Each row of a before or after table is a point. The points were changed in one or more steps. Then noise was added and the rows were shuffled. The steps act on how far a point lies along the listed directions, d1 being the first. What was done? A step turns or swaps two directions, mirrors them in a line or flattens them onto one, adds a multiple of one to another, or multiplies one. Angles are multiples of 10 degrees, from the lower direction toward the higher: turns from -170 to 170, lines from 10 to 170 but not 90. Use the fewest steps. Two steps may share a direction if one is a turn and the other turns, adds or multiplies; they go together, in the order done. Otherwise the lowest direction goes first.

Directions:
(1): 0.022,-0.037
(2): 0.037,0.022
Before (9 x 2):
0.010,0.052
-0.074,0.023
-0.006,0.010
0.017,0.055
-0.050,-0.021
-0.025,-0.006
-0.031,-0.021
-0.035,0.054
-0.018,-0.023
After (9 x 2):
0.002,-0.005
-0.041,0.048
-0.020,0.024
-0.021,0.026
-0.011,0.012
-0.009,0.009
-0.007,0.008
-0.043,0.050
-0.003,0.003
Steps: flatten d1 and d2 onto the line at 10 degrees

Directions:
(1): 0.008,0.044,0.028
(2): -0.025,0.028,-0.037
(3): -0.046,-0.008,0.025
Before (10 x 3):
0.012,0.002,0.027
0.012,-0.002,0.038
0.009,0.017,-0.025
-0.032,-0.063,-0.040
0.030,-0.055,0.007
0.054,0.000,-0.019
0.037,0.004,-0.089
-0.020,-0.007,-0.024
-0.035,-0.026,-0.052
-0.004,-0.017,0.042
After (10 x 3):
0.017,0.024,-0.036
-0.015,-0.012,0.027
-0.054,0.001,0.010
-0.052,-0.031,0.067
0.021,-0.021,0.029
0.023,-0.004,-0.001
-0.004,0.011,-0.022
0.016,-0.012,0.017
-0.029,0.029,-0.030
-0.002,0.016,-0.030
Steps: multiply d1 by 0; turn d2 and d3 by 170 degrees

Directions:
(1): 0.014,-0.007,-0.025,0.029,-0.033,0.053
(2): 0.026,0.020,0.051,-0.025,-0.033,0.013
(3): -0.012,-0.046,0.004,0.005,-0.046,-0.033
(4): 0.025,-0.025,0.037,0.046,0.027,0.000
Before (12 x 6):
-0.008,-0.038,-0.003,0.004,-0.029,-0.011
0.035,0.021,0.023,-0.006,0.004,0.037
0.001,0.037,0.038,-0.028,0.010,0.004
0.028,0.004,0.000,0.062,0.052,0.042
0.017,0.031,0.016,-0.014,0.003,0.021
0.026,-0.058,0.028,0.043,-0.035,-0.018
-0.010,0.073,-0.005,-0.011,-0.004,0.069
-0.033,0.008,0.012,-0.013,0.008,-0.050
0.030,-0.027,0.046,0.031,0.042,-0.025
0.020,0.020,0.009,0.014,0.008,0.035
0.018,0.002,0.071,-0.026,0.012,-0.035
0.006,-0.023,-0.030,0.044,-0.018,0.046
After (12 x 6):
-0.025,0.024,-0.003,-0.062,-0.022,-0.019
0.016,0.003,0.032,0.048,0.001,0.022
-0.029,-0.014,-0.043,-0.023,-0.073,-0.009
-0.016,-0.018,-0.029,0.014,0.014,-0.019
-0.019,-0.024,-0.021,0.042,0.021,0.002
-0.068,-0.029,-0.012,0.014,0.016,-0.068
0.016,0.061,-0.028,-0.033,-0.003,0.049
-0.026,-0.007,-0.032,-0.007,-0.011,-0.018
0.016,-0.001,-0.042,0.012,-0.041,0.056
0.013,0.029,0.016,-0.025,0.013,0.023
-0.022,-0.018,-0.050,-0.003,0.012,-0.014
0.014,-0.011,-0.038,0.049,0.022,0.052
Steps: turn d1 and d4 by -130 degrees; turn d2 and d3 by -150 degrees

Directions:
(1): -0.019,-0.029,-0.020,-0.018,-0.009,-0.039,-0.061,0.012
(2): -0.020,0.006,-0.020,0.045,0.029,0.017,-0.029,-0.051
(3): -0.045,0.016,0.017,0.035,-0.054,-0.023,0.013,-0.001
(4): 0.047,-0.001,0.036,-0.005,-0.032,-0.010,-0.023,-0.047
(5): 0.025,-0.023,-0.056,0.012,-0.014,-0.033,0.037,-0.020
(6): 0.004,-0.070,0.024,0.036,-0.002,0.020,0.004,0.015
Before (11 x 8):
-0.042,0.056,-0.053,0.003,0.008,-0.031,0.019,-0.002
0.052,-0.007,-0.052,-0.018,-0.020,-0.034,0.013,-0.022
0.021,0.014,-0.051,-0.036,0.010,-0.023,-0.034,-0.025
-0.022,0.029,0.026,0.010,-0.011,0.029,0.040,0.014
0.048,-0.022,-0.017,-0.009,-0.018,-0.042,-0.023,-0.027
0.035,0.009,-0.084,-0.042,0.023,-0.019,-0.010,-0.009
-0.014,0.009,-0.092,0.000,0.030,-0.025,-0.034,-0.028
-0.006,-0.020,0.038,0.034,-0.012,0.028,0.039,0.046
0.031,-0.021,0.036,-0.019,-0.011,0.007,0.021,0.029
0.043,0.020,-0.040,-0.015,0.019,-0.016,-0.030,-0.042
0.014,-0.032,0.048,-0.035,-0.031,-0.016,-0.005,0.029
After (11 x 8):
0.060,-0.027,-0.032,0.001,-0.006,0.004,0.017,-0.028
0.047,-0.006,-0.018,0.037,-0.011,0.001,-0.006,-0.081
0.025,-0.002,-0.018,0.015,0.009,0.025,0.035,-0.021
0.002,-0.009,0.011,-0.023,-0.020,-0.027,-0.042,0.032
0.010,0.011,-0.033,0.025,0.033,0.021,0.085,0.018
0.008,0.002,-0.039,0.032,0.039,0.026,0.034,-0.003
0.022,-0.014,-0.058,0.011,0.000,-0.002,0.064,0.010
-0.033,0.000,0.009,-0.019,-0.029,-0.027,-0.046,0.018
0.004,-0.011,0.007,-0.032,0.010,0.001,0.019,0.053
0.002,0.010,0.029,-0.033,0.003,0.018,0.055,0.048
0.008,0.005,0.007,0.015,-0.054,-0.054,-0.033,-0.051
Steps: multiply d4 by 1.6; turn d1 and d4 by 150 degrees; flatten d3 and d6 onto the line at 160 degrees

Directions:
(1): 0.063,-0.005,-0.055,-0.021,0.014,0.008,-0.017,-0.005,0.015
(2): 0.029,-0.028,0.024,0.011,0.020,-0.051,0.036,-0.041,0.006
(3): -0.003,0.033,0.009,-0.009,0.009,0.004,0.030,0.015,0.076
Before (14 x 9):
0.030,-0.031,-0.010,-0.003,-0.002,-0.034,0.001,-0.027,-0.024
0.012,0.001,-0.032,-0.013,-0.001,0.010,-0.011,0.013,-0.003
0.034,-0.027,-0.020,-0.003,0.000,-0.017,-0.028,-0.017,-0.053
0.018,0.005,0.020,-0.008,0.026,-0.022,0.034,-0.013,0.051
0.037,0.003,0.002,-0.001,0.021,-0.034,0.040,-0.024,0.038
0.074,-0.009,-0.021,-0.016,0.030,-0.018,0.031,-0.019,0.068
0.008,0.006,0.010,-0.004,0.014,-0.008,0.035,-0.007,0.039
-0.004,0.002,-0.021,-0.017,-0.011,0.024,-0.015,0.009,-0.010
0.057,-0.015,-0.016,-0.021,0.025,-0.021,0.038,-0.022,0.046
0.000,0.013,-0.008,-0.010,-0.017,0.016,-0.029,-0.009,-0.031
0.056,-0.039,-0.030,-0.016,0.010,-0.012,-0.022,-0.023,-0.018
0.014,-0.021,-0.001,0.012,0.002,-0.022,-0.008,-0.020,-0.024
0.015,0.013,-0.007,0.002,0.020,-0.013,0.024,0.003,0.032
0.017,-0.016,-0.012,0.013,0.000,0.010,0.003,-0.004,-0.008
After (14 x 9):
0.041,-0.014,-0.020,0.005,0.024,-0.026,0.013,-0.016,-0.001
0.002,0.035,-0.011,-0.018,-0.014,0.026,-0.020,0.005,0.011
0.065,-0.031,-0.031,-0.002,0.016,-0.034,0.003,-0.040,-0.029
0.049,0.003,-0.056,-0.025,0.011,0.011,-0.007,0.010,0.025
0.045,0.005,-0.068,-0.025,-0.006,0.032,-0.057,0.019,-0.024
0.164,-0.057,-0.097,-0.030,0.043,-0.021,-0.017,-0.049,0.008
0.019,-0.023,0.008,0.005,0.014,-0.023,0.025,-0.027,-0.009
0.106,-0.026,-0.105,-0.047,0.011,0.030,-0.064,-0.001,-0.007
0.014,0.013,-0.027,-0.025,0.000,0.021,0.001,0.008,0.029
0.004,-0.006,-0.022,0.004,-0.008,0.009,-0.030,0.004,-0.029
0.119,-0.052,-0.078,-0.033,0.029,-0.016,-0.006,-0.041,-0.011
0.028,-0.011,-0.031,0.003,0.001,0.022,-0.007,0.003,-0.002
0.034,-0.034,0.011,-0.001,0.023,-0.035,0.013,-0.037,-0.016
0.034,-0.019,-0.051,-0.018,-0.014,0.006,-0.039,-0.002,-0.037
Steps: multiply d1 by 2.5; turn d2 and d3 by -70 degrees

Directions:
(1): 0.053,-0.027,0.019,-0.028,0.004,-0.041,-0.005,0.012,0.017,-0.057,0.003
(2): -0.001,0.008,-0.050,-0.059,0.004,0.023,-0.047,-0.026,-0.023,-0.016,-0.002
Before (11 x 11):
0.024,-0.016,-0.016,-0.034,0.003,0.006,-0.028,-0.028,-0.017,-0.036,0.000
0.056,-0.021,0.046,-0.018,-0.002,-0.016,0.000,0.013,0.015,-0.051,0.012
-0.019,0.040,-0.055,-0.043,-0.011,0.045,-0.041,-0.032,-0.023,0.015,-0.016
-0.049,0.022,-0.065,-0.030,-0.014,0.055,-0.020,-0.006,-0.018,0.035,-0.004
0.014,0.006,0.015,0.024,-0.013,0.004,0.006,-0.001,0.024,-0.023,-0.001
-0.039,0.016,0.021,0.037,-0.016,0.001,0.034,0.006,0.006,0.038,0.010
0.028,-0.014,0.088,0.045,-0.009,-0.062,0.065,0.044,0.044,0.000,0.007
-0.006,-0.008,0.029,0.039,0.000,-0.007,0.020,0.002,0.014,0.013,-0.002
-0.038,0.017,-0.040,0.037,-0.006,0.028,-0.022,0.005,-0.012,0.064,-0.005
-0.040,0.014,-0.039,-0.017,-0.007,0.044,-0.030,-0.046,-0.030,0.033,0.007
-0.034,0.021,-0.056,-0.051,0.011,0.043,-0.051,-0.036,-0.028,0.019,0.013
After (11 x 11):
0.033,-0.027,0.042,0.018,-0.012,-0.038,0.049,0.049,0.044,-0.022,0.004
0.048,-0.041,0.055,-0.002,0.010,-0.064,0.020,0.022,0.033,-0.044,0.023
-0.028,0.008,0.000,0.027,-0.004,0.016,-0.001,-0.020,-0.005,0.030,-0.001
0.065,-0.016,0.039,0.007,-0.013,-0.048,0.020,0.022,0.033,-0.050,-0.007
0.039,-0.025,-0.003,-0.030,0.009,-0.001,-0.019,-0.022,-0.017,-0.048,0.003
0.005,-0.016,0.022,0.068,-0.004,-0.033,0.016,0.041,0.028,0.031,-0.005
0.040,-0.032,0.055,0.022,-0.009,-0.047,0.030,0.004,0.021,-0.023,0.011
-0.069,0.057,-0.041,-0.013,-0.014,0.065,-0.020,-0.026,-0.034,0.082,-0.006
-0.043,0.013,0.017,0.031,-0.014,0.006,0.036,0.007,0.003,0.040,0.006
-0.011,0.022,-0.012,0.017,-0.010,0.031,-0.012,-0.016,0.009,-0.002,0.000
0.001,0.016,-0.029,-0.052,-0.008,0.054,-0.046,-0.025,-0.026,-0.009,0.005
Steps: swap d1 and d2
